Each row is a point. The points of each table are mixes of a few directions, plus a little noise. How many directions does each table use, and how many do they share? Where both have some left over, give the other angles between the two spaces (their principal angles), to ten degrees, smallest first.
In the rows, 128 means zero.

First (7 x 3)
[[152  81 157]
 [ 89 151 112]
 [150 188  95]
 [170 131 129]
 [ 28 131 119]
 [149 109 140]
 [157 104 144]]
Second (4 x 3)
[[139  71 161]
 [130 119 134]
 [131 106 139]
 [112 210  77]]
Directions: first 2, second 1, shared 1

First (10 x 8)
[[139 121 121 141 155 157 143 169]
 [121  83 113 147 128 136 144  80]
 [134 129 122 139 162 154 145 174]
 [ 99 144 137 108 103  77 113  76]
 [189 119 132 129  83 175 103 158]
 [123 108 118 141 147 136 145 125]
 [ 95 148 145  99  79  62 100  48]
 [104 204 156  86 123  74 104 151]
 [107 113 116 146 177 137 159 140]
 [169 109 122 142 122 176 127 163]]
Second (10 x 8)
[[249  68  60 102 223  22  78 136]
 [ 79 142 141 133 122 131 146 110]
 [ 93 137 137 137 121 147 146 123]
 [ 87 135 142 142 120 154 152 122]
 [181 122 117 110 130  99  95 138]
 [145 113 126 148 125 182 142 157]
 [107 150 148 128  93 145 129 124]
 [135 143 140 119  98 132 114 131]
 [ 90 136 136 135 126 136 146 115]
 [116 133 132 129 124 130 130 124]]
Directions: first 3, second 3, shared 2; angles 90

First (11 x 12)
[[ 80  92 125 117 115 137 201 142 163 127 138 165]
 [178 140 114 157 188 141  64 110 115 173  70 111]
 [168 125 108 120 172 118 131 133 139 143 113 145]
 [ 78 145 149 157  84 132 105 108  98 129 138  86]
 [119 145 117 153 151 122 162 135 140 148 125 127]
 [ 41  96 151 132  72 107 145  83  66 153 143  82]
 [165  66 102 122 201 158 113 124 153 174  54 166]
 [184 145 139  68  83 103  91 141 115  51 184 135]
 [125  98 133  44  76  61 203 132 110  77 211 145]
 [118 169 130 171 133 162 125 151 165 121 120 134]
 [158 183 134 173 139 163  64 142 143 114 109 116]]
Second (9 x 12)
[[139 125 138 123  94 147  92 132 144 105 128 143]
 [ 90 122  76 136 210  92 247 102  93 209 134  92]
 [ 86 104  61 118 154 168 201 101 122 174 140 111]
 [170 142 177 139  92  76  79 140 143 104 119 151]
 [136 175 192 143 180  98  78 167  88  90 113 108]
 [152 108 116 134  93  73 163 103 156 166 131 151]
 [ 95 103  88 109 121 212 132 124 133 121 139 122]
 [109 129 126 116 131 195  88 146 122  89 130 119]
 [173 139 175 138  82  86  66 140 149  98 121 156]]
Directions: first 5, second 3, shared 1; angles 50, 70

First (9 x 18)
[[147  94 106 157 155 115  93 129 104 133 119 125 140 130 140 112 137 141]
 [115 132 128 109 115 125 135 137 121 126 156 134 145 122 115 139 119 146]
 [123 162  93  32  86 192 234 195  78  97 191 114 112 151 123 166  96 179]
 [123 120 147 131 130 115 109 103 144 133 154 141 133 118 105 120 113 128]
 [153 127 113 218 129 124 109 122 145 133  84 122 129 138 147  91 159 106]
 [ 93 143 133 120 113 107 118 137 129 137 145 141 164 112 112 151 135 140]
 [139 171 128 176  90 154 169 130 167 118 106 118 102 144 135 107 143  97]
 [127  71  98  79 210  97  66 154  57 146  51 109 147 119 184 164 159 143]
 [135 135 204 130 124 127 120  45 210 129 145 144  74 116  89  97  91  72]]
Second (10 x 18)
[[131 105 100 130 122  87 103 201  69  98  99 160 152 119 128  89  46 135]
 [123 130 122 134 122 116 131 133 123 131 137 140 131 132 138 129 110 133]
 [ 87 159 124 164  95 104 168  87 147 161 209 172 119 159 182 164 106 153]
 [160 125 166  91 159 198 123  79 180 136  93  50 109 112  79 144 249  96]
 [153 120 152 101 150 174 114 106 154 127  94  77 120 112  89 129 202 105]
 [ 92 172 143 160 105 132 181  40 185 176 219 145 104 161 177 186 167 146]
 [121 127 117 137 121 106 127 150 109 123 130 150 135 130 139 117  89 137]
 [144 109 121 113 139 126 105 169 102 104  87 122 138 112 106 102 110 120]
 [122 129 122 136 120 118 131 131 124 129 140 143 129 132 141 128 113 135]
 [147 101 114 113 142 117  95 185  88  98  75 125 146 109 102  91  94 121]]
Directions: first 5, second 2, shared 0; angles 60, 60

First (10 x 32)
[[141 112 111 109 127 125 109 124 120 146 100 125 163 125 120  97 137 116
  106 134 124 129  98  80 133 120 126 126 134 109 147 151]
 [121 132 122 139 116 125 125 125 111 128 157 160 127 118 119 131 129 116
  138 124 103 151 144 148 145 154 119 113 135 101 114 118]
 [140 122  96 115 126  59 111 120 152  85 147 157 147  48 151  90 184 123
  127  94 189 126 136 133 127 120  76  91  88  39 100 105]
 [148 116 120 123 153 135 112 137 114 183 107 145 163 118 122 103 141 121
   95 135 116 134 102  79 145 131 119 118 132 103 162 166]
 [132 126 150 111 123 160 140 132 137 135  87  73 120 166 132 136  98 135
  118 142 141 101  99 102  98  96 173 162 137 193 149 141]
 [108 128 100 133 110  94 121 109 132  76 149 144 124 123 121 128 141 127
  152 126 119 143 157 160 141 140  98 118 124 103  94  98]
 [152 127 166 120  69 151 153 165 156 146 130 132 142  93 125 125  98 103
  141  81 104 104  70 104  98 103 147 133 135 143 112 143]
 [124 133 133 122 131 151 117 114  82 152 144 131 112 149 127 135 119 117
  118 155 131 155 144 139 137 156 165 124 147 112 146 124]
 [108 152 165 157 184 162 162 135 153 120 118  77  67 187 147 187 100 178
  138 151 149  96 166 174 107 116 152 170 119 235 138 120]
 [106 133 113 149 144 119 129 118 125 108 143 141 113 151 117 146 130 142
  144 143 103 141 165 161 150 146 107 128 131 140 116 115]]
Second (11 x 32)
[[118 150 185 120 117 214 142 119  61 169 146  82  63 204 131 179  65 121
  122 178 140 148 145 164 108 156 249 158 168 187 166 117]
 [139 130 127 146 154  93 144 151 192 108 124 138 136  81 146 125 155 152
  135  87 150  91 123 130 118  99  72 122  92 132 106 131]
 [128 114  94 122 119 102 111 119 126 117 120 146 160 115 113 102 147 118
  126 125 109 139 121 107 144 129  96 115 128  93 121 133]
 [123 115 102 115 110 121 106 110  98 126 124 140 150 137 108 108 133 110
  125 142 103 153 123 110 146 140 126 118 144  97 131 130]
 [132 134 141 138 142 126 143 140 155 124 130 122 118 113 140 136 130 142
  132 112 143 108 129 137 118 117 119 131 113 143 122 128]
 [140 141 147 153 166 101 160 163 210 110 126 128 119  75 160 139 151 164
  137  78 166  72 127 142 105  89  75 128  82 156 104 129]
 [138 146 165 152 164 124 165 162 194 122 131 116 100  96 160 153 133 164
  137  89 170  77 132 152  99  96 108 138  90 173 114 126]
 [118 114  98 104  94 140  95  94  59 139 128 136 147 166  97 109 118  94
  120 170  91 178 127 107 154 161 160 122 168  92 144 128]
 [129 125 116 128 128 113 124 130 139 120 126 136 141 114 127 119 139 129
  129 119 127 124 125 121 132 124 107 123 120 115 122 129]
 [122 124 119 116 111 140 114 113  91 136 129 128 130 152 114 125 118 112
  123 151 112 153 129 121 138 145 152 128 149 117 138 128]
 [120 118 106 110 102 135 105 104  81 134 126 133 143 152 106 115 121 105
  120 155 101 163 126 114 148 150 147 122 155 102 140 129]]
Directions: first 6, second 2, shared 2

First (10 x 32)
[[130 133 132 124 125 126 147 139 129 126 115 120 113 118 134 131 134 118
  118 136 120 131 123 130 141 137 138 136 114 129 128 134]
 [134 143 140 111 116 122 191 165 132 120  87 103  82  94 149 141 146  97
   92 152 101 139 111 134 174 156 158 155  84 130 132 153]
 [129 131 130 125 125 127 140 135 128 126 120 124 120 121 131 130 132 122
  122 132 124 130 125 129 136 134 133 133 120 129 129 133]
 [134 147 143 107 112 120 205 171 131 119  78  99  72  88 153 142 149  91
   84 158  95 140 106 136 184 161 166 161  74 130 132 158]
 [118  99 105 159 151 140   7  60 122 141 204 174 214 191  89 106  95 185
  197  81 178 109 162 114  41  75  71  77 211 123 121  82]
 [129 131 130 125 126 127 139 134 129 127 120 124 120 122 131 130 130 124
  122 132 124 130 125 129 136 133 133 132 121 127 128 133]
 [126 125 126 131 131 128 116 121 128 130 136 133 138 135 124 125 125 135
  135 124 133 127 131 127 120 123 121 122 137 128 128 123]
 [130 133 132 122 124 126 148 140 128 125 115 120 114 118 135 131 134 118
  117 135 120 131 123 129 144 136 138 137 114 129 129 134]
 [125 120 122 137 134 131  93 107 126 132 150 141 152 145 117 122 118 144
  148 115 142 123 137 125 104 114 111 114 153 127 126 115]
 [125 120 121 137 135 132  92 108 127 133 151 142 154 147 117 122 118 145
  149 113 143 123 138 124 101 112 111 112 153 127 126 114]]
Second (9 x 32)
[[133 117 119 130 128 122 136 131 129 118 125 119 125 118 143 139 140 121
  106 138 128 129 122 136 134 130 136 132 112 123 121 128]
 [132 114 115 131 127 120 141 132 131 113 123 116 125 113 149 143 145 117
  101 141 129 130 118 138 137 130 139 136 108 123 122 129]
 [121 144 142 125 129 138 115 124 125 144 132 142 133 144 107 110 109 141
  160 114 126 127 139 119 117 127 118 120 150 136 135 127]
 [125 141 141 126 129 135 117 124 126 142 133 140 132 140 110 114 112 139
  153 116 127 128 137 120 121 126 118 123 145 134 136 129]
 [134 111 113 132 128 117 142 134 130 111 124 112 122 113 152 149 149 115
   93 144 128 130 116 139 140 130 141 136 105 119 119 128]
 [115 165 163 121 129 152  96 115 124 171 138 162 137 165  75  88  81 158
  204  93 127 123 154 103 104 123  99 112 182 144 147 127]
 [144  83  88 136 128 101 164 142 134  81 118  89 115  87 188 173 182  95
   42 169 131 134  97 157 155 133 160 145  66 108 105 129]
 [112 173 170 121 128 157  91 114 124 175 140 168 140 171  65  79  72 163
  217  85 125 122 161  99 101 124  92 109 193 148 151 124]
 [137 102 105 132 127 110 150 137 132 100 122 104 121 102 166 156 161 107
   74 153 130 131 108 146 144 132 150 139  89 114 110 129]]
Directions: first 1, second 1, shared 0; angles 50

First (10 x 32)
[[126 132 145  95 117 118 113 138 118 144 105 114 132 139 138 117 154 132
  152 138 142 158 170  98 142 144 138 138 139 122 140 127]
 [137 116 117 113 128 159 128 115 123 118 142 125 171 156 128  77 112 128
  124  67 104 116  79 161  73 112  73 116 113 113 117  88]
 [130 119 107 130 138 160 140 113 130 107 160 131 162 142 120  86 104 130
  110  84 105 103  66 167  81 105  82 125 108 120 119  91]
 [131 129 141 183 129  77 123 147 139 151  89 146  45  80 130 245 132 114
  123 207 145 129 187  98 218 148 215 110 152 153 119 212]
 [115 137 121 124 134 135 136 122 132 114 156 129 139 128 120 106 125 133
  120 133 133 120 111 135 116 119 120 146 119 131 141 112]
 [ 81 172 146  69 128 111 131 133 128 117 156 107 137 122 123  83 193 157
  153 207 188 162 193  67 158 146 160 213 140 137 197 109]
 [ 88 150  82 155 161 172 179  95 150  57 249 146 167 119  97  60  96 141
   75 123 123  60  12 190  66  80  86 177  87 139 153  67]
 [157 104 143 153 118 109 110 140 123 163  72 133  95 125 139 192 116 110
  136 117 113 138 156 123 155 142 147  78 142 124  91 176]
 [172  91 132 175 120 117 108 136 125 164  62 143  87 123 140 210  94 101
  124  93  93 124 131 147 147 135 139  50 139 123  70 181]
 [136 126 151  80 114 122 106 137 113 151  92 107 142 151 142 106 157 135
  159 116 137 168 177  97 128 147 120 131 140 117 137 120]]
Second (10 x 32)
[[168 104 160  95  32  83 110 120 105 117 102 145 112  42 129 172 107  87
   80 119 125 136 143 121 219 164 227 109 116 214 109 149]
 [167 104 159 117  58  82 106 132 110 139  78 142  93  65 136 197 115  92
  102 130 124 143 165 112 214 163 215  95 132 187 102 170]
 [178  97 167  73  24  88  99 122  96 129  82 134 129  62 137 154 114  88
   96  93 120 153 153 117 204 169 208  99 120 201 104 138]
 [ 97 150 113 130 181 154 139 131 139 129 152 113 147 178 126  83 151 157
  159 141 140 129 125 124  76 109  72 157 133  81 153 104]
 [137 120 125  89  97 148 131 109 116 101 156 126 176 123 123  68 113 124
  106  76 115 120  82 155  99 122 106 134 104 146 129  80]
 [120 126  94 189 177 157 150 122 149 117 159 142 123 148 118 135  96 133
  115 113 104  86  66 172  80  95  81 111 119 101 109 127]
 [125 128 122 176 190 132 118 153 140 177  79 119  95 186 142 171 143 142
  179 145 124 142 168 112 104 123  89  97 160  62 112 170]
 [ 88 157 110 144 171 140 151 125 146 108 178 127 129 138 115 105 143 150
  130 173 149 112 116 125 110 110 114 173 126 114 162 114]
 [112 140 124 130 167 140 127 138 133 145 121 113 132 171 133 112 152 148
  163 141 137 141 149 113  98 122  92 138 142  86 141 125]
 [ 89 155 106 138 185 156 148 127 145 118 171 118 146 169 120  82 147 158
  148 151 142 118 113 129  77 104  76 166 128  87 159 102]]
Directions: first 3, second 4, shared 3

First (8 x 32)
[[113 171  51 144 178 115 163  63 116  85 147 108 144 130 153 119  59  77
  179 176 143 153  95 169 113 146  81 138 116  97 249 152]
 [118 150 112 139 106 124 108 156 125 139 114 131 123 139 109 123 156 147
  122 108 110 133 104  98 139 140 138 125 140 148  89 118]
 [110 115 139 105 162 164  98 133 116 124 159  92 165 138 102  99 157 184
  104 107 154 139 106 113 131 143 146 158 152 193 100 162]
 [138 132 108 164  95  98 168 116 127 137  94 168  90 121 132 146  96  72
  162 144  88 120 125 151 128 114  93  89 104  77 147  98]
 [125  31 188 139 121 169 146 127 103 170 127 150 119 125  57 103 147 158
  119  90  98 110 105 152 137 102 104 101 124 182  39 141]
 [139 169 145  97 105 115  76 181 155 127 124 115 134 131 161 148 174 160
   87 115 150 126 170  73 133 139 191 152 147 126 100 109]
 [143  92 147 128 144 127 167  90 129 122 134 140 121 111 146 138  85  89
  146 154 134 118 155 174 115 106 102 117 105  91 172 132]
 [140 163 134 107 114 111  98 158 150 121 124 121 129 127 164 148 148 136
  106 129 146 127 164  95 129 135 169 144 137 110 129 112]]
Second (10 x 32)
[[ 78 146  60  65  64  63 104 137  78 165 122 217 115  72 129 158  91 168
  119 176 106 106  67 138  95  84 103  71 143 147  73 212]
 [ 72 148  51  57  55  54 102 139  71 170 121 229 113  65 129 162  86 174
  119 183 102 103  59 140  91  78  99  63 145 150  66 224]
 [111 134 103 106 105 104 120 131 110 142 126 161 123 108 128 139 114 143
  126 146 120 120 105 132 116 112 119 108 133 135 108 159]
 [147 121 154 152 154 153 137 125 148 114 130  93 134 150 128 116 143 112
  131 109 137 137 152 124 141 146 138 150 122 120 149  95]
 [157 117 168 165 166 167 142 122 157 106 132  75 136 161 127 110 149 104
  133  99 141 141 164 122 148 154 143 162 119 116 160  78]
 [169 113 185 180 181 183 148 121 171  96 134  53 139 175 128 103 159  93
  135  87 147 147 179 120 156 165 150 176 116 111 174  56]
 [156 118 167 163 164 165 141 122 156 107 131  78 136 159 128 111 150 105
  133 100 140 140 162 123 146 153 142 161 120 117 158  80]
 [147 121 156 153 154 155 138 124 149 113 131  91 134 150 127 115 143 111
  131 109 137 137 153 123 142 146 139 151 122 120 149  94]
 [129 128 130 129 129 129 128 128 130 127 128 126 128 129 129 127 129 128
  128 127 128 129 130 127 129 128 128 129 128 128 130 126]
 [113 134 106 108 108 107 120 131 112 140 125 157 123 110 128 137 116 141
  125 143 120 121 108 131 118 114 120 109 132 134 111 155]]
Directions: first 4, second 1, shared 0; angles 70
